Every row gives one point. The points of each table are mixes of a few directions, plus a little noise. Count the directions of each table, and those that both share. Where both have some left over, give the other angles between the two spaces (their principal angles), to ten degrees, smallest first.

First (5 x 3):
[[-45  22  33]
 [-46  23  34]
 [-13   6  10]
 [ 49 -25 -36]
 [ 53 -27 -39]]
Second (7 x 3):
[[ 25  29  14]
 [ 22  27  12]
 [-13 -15  -8]
 [ 27  30  14]
 [ -1   0   0]
 [ 22  26  12]
 [-82 -95 -45]]
Directions: first 1, second 1, shared 0; angles 90

First (6 x 4):
[[-34  80  -6   1]
 [-37 -40  47  22]
 [-19 -27  23 -21]
 [ 85   1 -67   4]
 [  3  27 -20 -47]
 [  0 -44  22  41]]
Second (8 x 4):
[[ 30  37   4  11]
 [ 25  28  -1 -18]
 [ 59  59  -8 -82]
 [-12 -14  -3  -2]
 [-53 -64  -1  19]
 [ 26  20  -7 -63]
 [-36 -34   5  48]
 [-39 -30  10  89]]
Directions: first 3, second 2, shared 1; angles 40

First (10 x 8):
[[  6   4 -16 -21  -6   6  28  52]
 [-21  42 -28  -1 -59   8  23  25]
 [-27  35 -10  18 -49   0  -5 -30]
 [ 18 -23   8 -16  36  -3   1  20]
 [  5 -50  13  32  33   4 -13 -38]
 [-26  57 -19   1 -65   0   8   1]
 [ 19  -8  32 -24  51 -16 -30 -22]
 [ 14  -2  35 -10  41 -15 -42 -50]
 [ 11 -22  13   4  27  -3  -9 -12]
 [  2 -35 -28  17 -10  20  42  50]]
Second (7 x 8):
[[  6 -13  -3 -28 -17 -12   5   5]
 [ -3   4   1   8   5   2  -2  -2]
 [ 16  -3   0 -46 -25  27  30  30]
 [  2 -32  -8 -29 -20 -49 -12 -11]
 [ -4 -27  -7  -7  -8 -54 -23 -22]
 [  0  55  15  37  28  95  30  30]
 [-19  17   4  65  36 -10 -29 -29]]
Directions: first 3, second 2, shared 0; angles 40, 80

First (8 x 11):
[[-19  -8 -14  13   7  -4 -27 -10  -4  10  31]
 [ 52  22  35 -88 -41 -53  47  -6 -18 -22 -95]
 [  3   1   2   2   1   5   5   4   3  -2  -3]
 [ 24  10  16 -23 -11  -4  29   7   1 -12 -39]
 [ -3  -1  -2  18   8  18   3   8   8   0   9]
 [-13  -5  -9   8   4  -4 -18  -7  -3   7  20]
 [-29 -12 -21  28  14   4 -37 -10  -1  15  49]
 [-13  -5  -8  42  19  38  -1  14  16   4  28]]
Second (9 x 11):
[[-10  -2  43 -10   4   6 -23   6   3  -7  31]
 [-24  -7  22   8  44  55  -2  57 -12  -3  31]
 [ 68   7 -19  20 -28 -47  33 -24  10 -12 -38]
 [ 24  -6  10   0  16 -26 -11  21 -24  -7  21]
 [-23  -8 -30  16  -2  -8 -26 -24   1  15  23]
 [ -3  14 -26 -13 -34   5  35 -33  22   3 -63]
 [ 37   3  24  -5   9  -8  21  31 -12 -16 -10]
 [-55  -8 -14 -20  14  11 -32  -1 -18  17  22]
 [-17   5 -14   4 -23  12   4 -33  29   6 -19]]
Directions: first 2, second 5, shared 2

First (10 x 12):
[[  3  32 -17  58 -47  -9 -42 -44 -22   2 -21  -7]
 [-14   8  -4  35 -44  15 -33 -27  -7  -3 -32  14]
 [-15  11 -51  10   1  -5 -13 -31 -11  13   4   4]
 [ 56  33  43  17  12 -43  17  12  -3 -10  27 -52]
 [ -8  -4 -35 -14  23  -6   6  -2  -4  14  12   1]
 [-30 -44 -37 -36  20  21   4  29   2  23 -10  25]
 [ 57  63  95  28  -3 -32  25 -24  11 -52  31 -47]
 [ 27  -4  57 -13  11  -9  25  32  11 -15  10 -17]
 [-40 -70 -26 -45   5  40  -2  52   6  29 -32  43]
 [-35 -22 -22 -40  25  29  15  -1  14   0   2  32]]
Second (10 x 12):
[[ 26 -23 -13   6   3  16 -13  51 -39  22  -1 -22]
 [-58  19  47   1 -41  75 -10 -74  30 -60 -31  63]
 [ 31   2 -16   5  24  48  -7  36 -61   3  27 -32]
 [ 16  -3 -15  -3  16 -53  10  14  10  23   8 -18]
 [  3  36  -5  -4  27  15  14 -30  -9 -21  38 -11]
 [-50  10  28  -8 -31 -38  12 -68  77 -21 -29  50]
 [ -5 -21   3   1 -18 -25  -4  12  17  15 -24   9]
 [ 16 -13  -7   5   2  22 -10  32 -29   9   0 -12]
 [ -3 -13  -9  -6  -4 -94  14   1  49  29 -13   1]
 [ 26   5 -13   4  23  34  -4  25 -46   2  25 -27]]
Directions: first 4, second 3, shared 2; angles 90

First (9 x 18):
[[ -3 -27  40  18  15   9  21   4  14 -11   4  16 -31   7  34 -33   3 -23]
 [ -9   3   2 -13  24  10  24  -2   0  10   8   2 -11  30  34   0 -10 -18]
 [ -1  12 -17 -12   0  -2  -2  -2  -6   8   1  -7  11   7  -5  15  -4   5]
 [  3  17 -26 -10 -11  -6 -16  -2  -9   6  -3 -10  21  -7 -24  21  -1  17]
 [ -1 -46  66  37  10   9  22   7  23 -25   2  25 -45  -7  37 -55  11 -29]
 [ -5  -4   9  -3  15   6  16   0   3   3   5   4 -11  16  23  -6  -4 -14]
 [-12  33 -38 -41  25   6  16  -7 -14  28  10 -13  15  43  20  36 -20  -5]
 [  1  27 -39 -22  -7  -6 -14  -4 -14  14  -2 -16  27   3 -23  33  -7  18]
 [ 29 -15   4  46 -73 -27 -68   8   3 -33 -25  -3  25 -93 -95 -11  32  51]]
Second (9 x 18):
[[-16   0 -28   7  -4 -16 -13  30  -8  -3  14 -11   9 -24  18 -25 -15 -11]
 [-15  27  -2   1  45  13 -38  14  -6 -35  26  42  24 -23 -34 -33  26 -28]
 [  0 -10   6  -6  11   9  45 -22  -2  35 -26 -22 -29   6 -13  20 -14   6]
 [ -3  31 -19  -7 -28  -1  19   6   6 -27  -5   6  27 -25  17 -25  21  11]
 [ -9  -8  34  17  37  14 -14   9  10 -29  18  37 -10  -6   0 -42  19 -30]
 [ 14 -30  30  39 -15  -5 -34  30  -9 -38  24  28  -4 -40  -4 -37  15 -24]
 [ -8  -8 -14  -9 -19 -15  21  -1  13  23 -10 -31  -9  27  48   8 -25  14]
 [ 22  -7  22 -26   5  11   3 -52   9  44 -22 -13 -16  77 -19  83 -10  32]
 [ 13   6 -28 -16 -31  -9  11 -14 -14  32 -19 -35   8   9 -14  51 -18  29]]
Directions: first 2, second 6, shared 1; angles 30

First (11 x 24):
[[  4  50 -23  -6 -10  58 -14 -23 -20  20 -28  22  37  24 -59  -9 -54 -66
   31  51  20   8  23 -29]
 [-12 -78  25  30 -39 -34   6   7  20 -27  41 -70  40 -39  53  11  37  33
    8 -47 -65 -30 -71 -40]
 [ -1  39 -25 -16  17  30  -7  -5  -9  26 -24  48 -15  39 -30   0 -32 -39
   15  33  49  15  36   8]
 [-39 -46 -34 -17  41 -39  11  39  29  42  12  79 -93  75  68  36  24   8
   17 -22  95   8  13  37]
 [ -6  16 -18 -21  38  -9   4  15   3  22 -11  58 -62  39   7   7   2   3
   -8   5  60  18  38  42]
 [-18 -56   1  20 -31  -7   0   4  14  -2  24 -33  34  -3  33  14   9  -5
   29 -20 -23 -22 -49 -44]
 [ 52  56  53  -9  26 -30   8  -8 -20 -54  -8 -42 -20 -84 -29 -39  33  83
  -93 -16 -67  15  34  70]
 [ -2 -26  12   5   1 -26   6  10   9 -11  15 -15 -11 -15  27   4  25  30
  -13 -24 -15  -5 -15   9]
 [ 16  53  -4 -17  21  18  -3  -8 -16   5 -24  27 -16   6 -38 -14 -19  -9
  -16  26  20  18  42  27]
 [-17 -20 -17  17 -40  36 -11 -14   1  14   3 -15  62  18  -9   9 -32 -58
   56  19  -6 -16 -34 -68]
 [ 24  11  31  13 -23   2  -2 -16 -11 -35   4 -59  46 -58 -22 -20   5  21
  -24  -5 -70  -8 -17 -13]]
Second (11 x 24):
[[ -5  57 -43 -20  14  56 -13 -13 -16  43 -37  70  -6  63 -51   0 -58 -76
   36  57  72  20  48  -6]
 [  3 -37  28  13  -9 -36   8   8  10 -28  24 -45   4 -41  34   0  38  49
  -24 -37 -47 -13 -31   4]
 [ -2  23 -17  -8   6  22  -5  -5  -6  17 -15  28  -2  25 -20   0 -23 -30
   14  23  29   8  19  -2]
 [  3 -29  21  10  -7 -28   7   6   8 -21  18 -35   3 -31  26   0  29  38
  -18 -29 -36 -10 -24   3]
 [  5 -57  43  20 -14 -56  13  13  16 -43  37 -70   6 -63  51   0  58  76
  -36 -57 -72 -20 -48   6]
 [ -5  58 -43 -20  15  57 -13 -13 -16  43 -37  71  -6  63 -52   0 -58 -76
   37  58  73  20  49  -6]
 [  2 -20  15   7  -5 -19   5   4   5 -15  13 -24   2 -22  18   0  20  27
  -13 -20 -25  -7 -17   2]
 [ -3  29 -22 -10   7  28  -6  -6  -8  22 -19  35  -3  32 -26   0 -29 -38
   19  29  37  10  24  -3]
 [ -5  54 -41 -19  14  53 -12 -12 -15  41 -35  66  -6  60 -49   0 -55 -72
   35  55  69  19  46  -6]
 [  2 -20  15   7  -5 -20   5   4   6 -15  13 -24   2 -22  18   0  20  26
  -13 -20 -25  -7 -17   2]
 [  5 -58  43  20 -14 -57  13  13  16 -43  37 -70   6 -63  52   0  58  76
  -37 -58 -73 -20 -49   6]]
Directions: first 3, second 1, shared 1
